Each wall is flat, endless, passes through zero and stands at right angles to its row. A trip goes straight from one point to another. List the walls that it crosses, first one first.
In the rows, 128 means zero.

Walls:
(1): [134  88 113]
(2): [137 114 139]
(3): [ 74 147 235]
(4): [205   9 176]
Trips:
[109  95 227] to [ 68 159  86] => 4, 2, 3
[171 167 166] to [216 177 184] => none
[152  84 164] to [120 122 102] => 3, 2, 4
[121  88 136] to [152 123 132] => 3
[157 138 120] to [114 206 115] => 2, 4, 3
[134 155  93] to [105 160 125] => 3
[105 144 222] to [ 94 117 127] => 4, 2, 1
[120 129 132] to [148 189  73] => 3
[ 73 131 105] to [104 112  96] => 1, 3
[ 80 183 132] to [208 183 126] => 3

Walls:
(1): [176  91 213 150 199 190 181 149 174]
(2): [186 118  94 144 162 125 163 180 128]
(3): [176 116 121 168  68 148  73 128 133]
(4): [153 154  76 232  77 145 165 121 115]
(5): [108 144  87 149 108  76  17 124 160]
(6): [ 80 119   8 130 114 170  56 161 196]
(7): [149 152 170 125 165  91 124 159 129]
(8): [113 128 127 111  95  91  57 193  64]
Trips:
[122 129  69 123 117 113 162  97 104] to [129 158 134 161 119 149 115 125 139] => 5, 3, 2, 1
[155  91 141 171 115 111 166 162  55] to [ 86 148 193 142  87 173 181 102  21] => 7, 3, 2
[157 214 146  64 131  67  52  78 146] to [156 137 189 133  95 121 151  88 168] => 8, 1, 5, 4

Walls:
(1): [103 130 203 108 125 145 133 144 203 139  72 136 153 131 158 144 200 181
 122  83]
(2): [189 137 172 195 144 134 176 158 144 140 167 144 176 115 107 123 157 145
  63 132]
(3): [103 104 170 153 112 126 111 143 132 133  42  29 106 146 153  77 189 176
 131  54]
(4): [184 110 145 103 100 107  63 221 100 103 119 153 167  81 121  96 103 167
 155 117]
(5): [154 109 188 113  99  27  69 174  78 115  36 113 159 101 135 175 150 165
 127 112]
(6): [108 175 150 103 178 178  84 108 117 166 150  99 117  83  77 136 179 102
  53 142]
(7): [ 95 161 119 101 110 121  41 201  92 113 196 175  70 130 133 150  70  71
 132 130]
(8): [135 158 106  82 203 111 160 143  61 163  55  85  94  36 144 143 135 101
 206 109]
(9): [132  86  75 140 196  99 146 189 163 155  48 103 143 124 108 138 122 182
 111 146]
Trips:
[159 110 150 158 167  55 173 110   7 116 135 144 122 124  80 102 135 130
 137 123] to [113 134 141  29 127  98 184  93 105 146  67  89 102 136  76  65 119  59
  89 182] => 6, 4, 9, 2, 3, 5
[191 135  54  99 192 103 129 151 127  87  35 108 142  97 147 168 147  84
  52 117] to [178 117 111 221 137 100 163 169 155 147  51 203  33 106 143 137 146 169
 169  72] => 1, 6
